Every row gives one point. The points of each table are mixes of a few directions, plus a little noise. How many directions does each table use, and how many do they share? Where both have some left over, give the other angles between the two spaces (their principal angles), to ten degrees, smallest first.

First:
[[ 34 -90]
 [-11  29]
 [-16  45]
 [-17  43]
 [ 14 -37]
 [ -3   7]]
Second (6 x 2):
[[ 94  56]
 [-10  -5]
 [ -1   0]
 [-15  -8]
 [-51 -30]
 [-19 -11]]
Directions: first 1, second 1, shared 0; angles 80

First (6 x 4):
[[ 44   9 -66 -12]
 [  8 -15  36  -2]
 [-22 -26 100  -1]
 [ -5  27 -33 -31]
 [-37 -15  37  45]
 [ 12  20 -71   3]]
Second, 7 rows:
[[  5  -1 -25  23]
 [-19  19 -46  16]
 [-13 -21 106 -32]
 [-21  11 -38  33]
 [-12 -24  21  59]
 [-10   9  29 -42]
 [ 70   6 -47 -57]]
Directions: first 3, second 3, shared 3

First (7 x 9):
[[  6   5   5  64 -16  -4   9 -24  15]
 [ 26  37 -16 -17 -65 -50  60  26   3]
 [-32 -27  83 -32  72  80 -41  -4 -17]
 [ -3   5  12  36 -27  13 -50  -6   8]
 [-16 -47 -54  47  69  11 -46 -45   7]
 [ 12  36  20 -83 -53 -19  27  55 -14]
 [  7  -8 -50 -16  20 -33  42  -3  -2]]
Second (9 x 9):
[[  1  10  20 -13 -18   6  -6  13  -2]
 [ -2 -47 -91  58  80 -26  29 -57  11]
 [  3  53 103 -66 -90  30 -32  64 -13]
 [ -2 -31 -60  38  52 -17  19 -37   7]
 [  2  43  84 -54 -73  24 -26  52 -10]
 [  0  -9 -18  12  16  -5   6 -11   2]
 [ -1 -17 -34  22  29 -10  11 -21   4]
 [ -1 -27 -53  34  46 -15  17 -33   6]
 [  1  25  49 -31 -43  14 -15  30  -6]]
Directions: first 4, second 1, shared 1

First:
[[-10 -44 -30  -5 -33  23  52  44 -24  -3 -22  -9]
 [ -2 -11  -8   0  -9   6  13   9  -5  -1  -4  -3]
 [ 13  53  36   5  39 -27 -62 -54  27   3  29  10]
 [ 19  81  55  10  62 -43 -96 -83  41   5  42  16]
 [  6  24  17   3  18 -13 -29 -24  13   2  12   6]
 [ -2  -6  -3  -2  -4   2   7   6  -4   0  -3  -1]
 [-18 -76 -53  -9 -58  40  90  76 -38  -4 -40 -15]
 [ -4 -12 -10  -1 -10   7  15  13  -6  -1  -7  -4]
 [ 18  73  50   8  56 -39 -87 -76  38   4  39  15]
 [-20 -83 -58 -11 -61  43 100  85 -43  -5 -42 -17]]
Second, 8 rows:
[[ 12  32  26  -8  32  -3 -50 -33  -6  -1  28  -4]
 [ 20 -56 -47  13 -64  63  94  76 -16 -17 -14  -5]
 [-20  16  29 -44  53 -12 -75 -39 -55   9  20 -27]
 [ 48  62  35  22  29   2 -53 -47  37 -10  49  15]
 [ 35  35  19  15  12  11 -25 -22  21  -9  32   9]
 [-69 -75 -57  13 -63 -45 108  63  31  20 -98  17]
 [-34  -8  -3  -3   4 -40   2  -6  13  14 -31   6]
 [ 11  -5  -2  -9  -1  25   0   9 -25  -6  12 -11]]
Directions: first 1, second 3, shared 1

First, 11 rows:
[[  11  -21  -11  -26  -11   -8   -1   20    8    0  -16   -4   -2   -2
   -14  -38  -13   -7]
 [ -17   28   13   31   11   20   -6  -17  -16    2   32    2   11   -7
    17   68   23   14]
 [   6  -12   -7  -13   -5   -6    1    8    5    0  -11   -2   -3    1
    -8  -23   -7   -4]
 [  -6    8    4    5   -2   16  -11   12  -12    4   22   -2   14  -13
     4   45   15   11]
 [  19  -29  -13  -28   -5  -35   19   -4   27   -6  -52    3  -26   22
   -17 -106  -35  -24]
 [   2    0    1    5    8  -15   13  -21   12   -6  -19    5  -15   16
     1  -39  -12  -10]
 [ -11   17    8   19    6   14   -5   -8  -11    2   22    1    8   -5
    10   44   15   10]
 [   8  -19  -12  -31  -20   11  -17   46   -5    8   10   -9   17  -21
   -15   14    3    6]
 [  -5   16    9   28   20  -14   20  -48    9   -8  -16   11  -21   25
    14  -29   -7  -10]
 [   5   -7   -3   -3    4  -18   12  -14   13   -5  -24    4  -15   16
    -3  -48  -15  -11]
 [ -14   20    8   13   -5   37  -26   24  -29    9   55   -7   34  -31
     9  109   34   27]]
Second (11 x 18):
[[ 15  10   0 -28   3 -18  -6  27  11   7 -15  -2   5 -12 -10 -11  12  -3]
 [  6   1  -3 -21 -24 -23  10  28   7 -15 -23 -13  17 -27 -12  -5  -5  12]
 [ 14   2  -4 -30   8  -8 -12  25   8  15  -7   3   0  -4 -10 -14  11  -9]
 [ -6  24   7  -6   5  43 -45  47 -28  29  66  -3  36 -36   6 121  53  22]
 [-13 -35 -12   5 -36  30  -3  16 -22 -13  23 -16  17 -15  -5  29 -19  18]
 [-20  11  10  50   3   2  23 -54  -6 -21   3   1  -9  14  19   9 -14   6]
 [ -2 -41 -14  -7 -32   1  14   5  -2 -18 -14 -12  -2   0 -13 -38 -37   2]
 [ -4  34  16  31  44 -10   8 -54  11   9  -5  21 -26  34  20 -15  12 -18]
 [-11 -35  -7  21   1  23   5 -34  -6   1  10   7 -23  34   6 -33 -29 -14]
 [  4  12   4   0   4 -19  10  -7  10  -6 -18   2  -3   1   1 -17  -1  -2]
 [ 15  21   4 -15  25 -22  -2   1  18  14 -19  10 -12   9  -1 -28  14 -15]]
Directions: first 2, second 4, shared 2

First, 9 rows:
[[ 28 -39  -8 -23  25  -4 -34  27 -60  -1 -54  18  13  11   3  -6 -15  21
   30  36  -8  28  14 -27  39  74  85 -19  -7 -33 -17  11]
 [-10  10 -16  37  -2  25   1   1 -18 -25 -19 -37  19  -9 -10   2   6   1
  -43  -2   5  -9   5 -53   3 -26  37  44  24   1  44  53]
 [ -3  33 -19  -7  12  45   4  -2  12 -11  -7  -3   6  26  -1 -11 -43  48
  -10 -75 -24  -8  -6 -47  19 -13 -77  18   4  38  20 -23]
 [ -5  27  -1  -4 -25  -8  27 -22  48  -2  56   4 -16  -4   2  -4  23   2
  -11 -27  11  22 -24  51 -38 -42 -79  -3 -10   7 -32 -36]
 [ 34 -27 -12 -51  14 -16 -22  15 -30   3 -17  41  -3  23  12 -15 -10  38
   44   8  -6  65  -5  24  20  69  15 -43 -27 -30 -67 -46]
 [ -9 -18   8  25   2  -7 -10   8 -23   1 -23 -19   8 -18  -5  12  10 -31
  -11  42   8 -25  16 -23   6   1  72  14  15 -11  33  49]
 [ -4  -9   2  25 -11 -15   4  -2  -9 -11   3 -21   5 -21  -6   5  33 -26
  -22  39  19   8   0   5 -16 -15  54  16  11 -21   6  37]
 [-26   9  21  30 -18 -16  19 -15  36  10  36 -20 -11 -25  -6  15  26 -50
  -17  18  15 -40   2  29 -32 -50 -10  10   9  13  24  18]
 [ -8  11  26 -34   6  -3   8  -7  47  37  27  34 -23  15   8   1 -30   1
   39 -39 -21 -39   1  38   0   2 -97 -36 -20  39 -11 -62]]
Second (9 x 32):
[[ 10   1   7 -43  21  11  -9   8   7  22 -10  37  -8  28   9  -8 -46  30
   44 -40 -28 -12   3  -2  25  37 -57 -32 -19  22 -14 -52]
 [ 16 -39  20 -28  11 -29 -20  14 -23  24 -15  28  -9   2   8   2  -1 -12
   46  46  -2   7  12  30  15  56  48 -44 -16 -23 -30 -14]
 [ 17  -7 -20  -4  -1  -2  -5   8 -26 -22 -11  -1  10   2   1 -10  14  21
   -5  14   8  51  -8  -1   4  20  37   3  -3 -29 -28   4]
 [-30  43   4  36 -24  13  34 -26  59  -6  50 -28 -11 -15  -5   7  14 -21
  -42 -38   7 -38 -14   9 -39 -85 -79  35  16  38  36   5]
 [ -8  -9  15   5   0 -10  -1  -2   2  14  -1   0  -2 -10  -1   9   1 -25
    8  19   2 -25  10   7  -2  -1  14  -6   4   4  14  11]
 [-10 -13  27  -3   7 -13  -6   4   5  30  -6  11  -9  -4   1   9 -13 -32
   24  14  -8 -52  17   7   7  12   6 -19   0  16  20   0]
 [ -2  24 -18   9  -6  22  10  -5   6 -21   5 -12   7   5  -4  -8   0  22
  -25 -30  -1  16 -10 -18  -4 -24 -28  24   6   6   5  -1]
 [ 10 -35   0  24 -27 -57   0  -2 -30 -18  15 -17   3 -38  -6   8  80 -45
  -19 103  50  63  -8  55 -39   3 121  -2   3 -73 -40  45]
 [ -2  38 -32   6  18  65   1   2  -4 -26 -26 -18  19  27  -5 -13 -48  63
  -26 -86 -28  -7  -5 -86  29 -16 -61  40  13  38  38   1]]
Directions: first 4, second 4, shared 4

First (10 x 32):
[[ -18   54   62  -61    6  -16  -12   23    6  -72   -3  -43   27   19
    69   -8    0   14   36  -16   63  -27   17   39   35   50   16   22
    -3   12   -9   51]
 [ -15  -45   -5  -12   54  -49  -37   17  -77    0   23  -51   12  -43
    99    0   29   47  -27    7   58  -11   67  -34   25  -21    4   24
    29  -17  -14   40]
 [   3    2    5  -10   23  -13  -10    0  -16    6    2  -17    9  -16
    14    0   11   15   -3    4   14    4   14    1    1    0    3    6
    -4   -7   -1    8]
 [  13   19   13   16  -49   26   14  -10   37    3   12   34   12  -17
   -53  -18   -3  -22  -12   23  -19  -12  -37   21   10  -10  -10  -15
   -34  -22   28  -34]
 [  -9  -38  -22   38  -45   15    9    5    9   -1   15   35  -16    8
    -3   -6  -17  -22  -24    1  -18  -17  -15  -22   10  -27   -6   -6
    19   -3    5  -20]
 [   4   18   -9  -13   -1    5  -27  -42  -53   17  -51 -121  -31  -32
   -66   51   77   46   72   23  -10   65   24    3  -27   24  -52  -41
   -13   25   29   19]
 [   5   -1   -5   23  -42   15   18  -10   24   -9   -5   23  -13   34
   -23   -6  -19  -19   -1   -2  -21   -8  -37   -2   -5   -7   -3   -5
    -3    6   -3  -18]
 [ -21  -20  -17    5    2   24   13   32   30   13   16   64    0   -8
    -8   -3  -22  -35  -14  -19  -22   -7    9   -1    7    2   12   -5
    24    3   15  -18]
 [  17    5   -9   -2   39   -9   10   -2   11   22   -3   29    5   19
    -2   -6  -21   -4  -12  -11  -14    7   -9   -2  -27   -5   21   12
    -6    0  -23   -9]
 [  19    5  -13   14   11    5   23  -10   30   21   -7   47   -4   37
   -26   -6  -32  -18  -12  -11  -33    6  -33   -1  -31   -8   19    7
    -9    3  -21  -23]]
Second:
[[  2 -14   4  18 -26  -3  -7  -5 -13  -2  20   0  10 -27   7 -15   9   7
  -26  24  12 -18  -4  -7  21 -26 -10   0 -10 -24  11  -9]
 [-43 -43 -21  -4   6  -2 -15  32 -29 -19   0 -21 -24   3  54  23   7   3
   14 -25  16  -3  50 -27  18  10  -3  -2  62  27  -3  32]
 [  1  -1  -6  18 -36   2  19 -12  17 -30 -19   4 -27  77   5   4 -31 -13
   14 -20 -13  -8 -36  -9 -16   0   5   6  16  27 -32   2]
 [ 35  89  22 -61  96  19  13  -1  58  63 -21  36  40 -36 -94   3   3 -12
   24  -6 -37  49  -6  64 -47  51  27  -8 -64  -8  19 -26]
 [-22 -37 -14  16 -42 -12 -24 -14 -62 -34 -20 -92 -38   8  33  29  39  34
   30   9  25   7  25 -34  14  -5 -39 -12  35  23  -1  36]
 [-19 -44 -11  -1  41 -19  -4  46  -7   6  45  59  21 -20  80 -23 -28 -10
  -55 -17  25 -35  36 -22  27 -21  34  29  34 -20 -13   5]
 [-15   9   1   2 -33  44  18  21  53   4  12  59   2 -12 -45  -4 -15 -45
    2  -6 -30  -8 -16  21  13  14   0 -20   1   0  34 -27]
 [ 11  38  11 -36  53   7  -3   2  11  34 -11  -3  18 -38 -43  10  19   4
   19   1 -12  31  17  30 -17  27   4 -10 -25  -3  21  -5]
 [ 20  -3   1  11   7 -29  -1 -21 -21  -6  -3 -17   0  27  31  -9  -7  24
  -17   7  16  -6 -13 -14 -11 -21   7  20  -9  -7 -32   8]
 [ -1   2  -1  -3   8   5   7   9  16   2   2  25   1   7   0  -4 -15 -12
   -5 -10  -8  -3  -3   5  -3   5  11   4   3   2  -4  -5]
 [ 32   6  11  39 -74 -10  -2 -55 -21 -18  -7 -48  -7  11 -24 -11  19  26
   -7  45   8  -8 -51  -6   2 -34 -34  -6 -42 -19   0 -11]]
Directions: first 6, second 5, shared 5
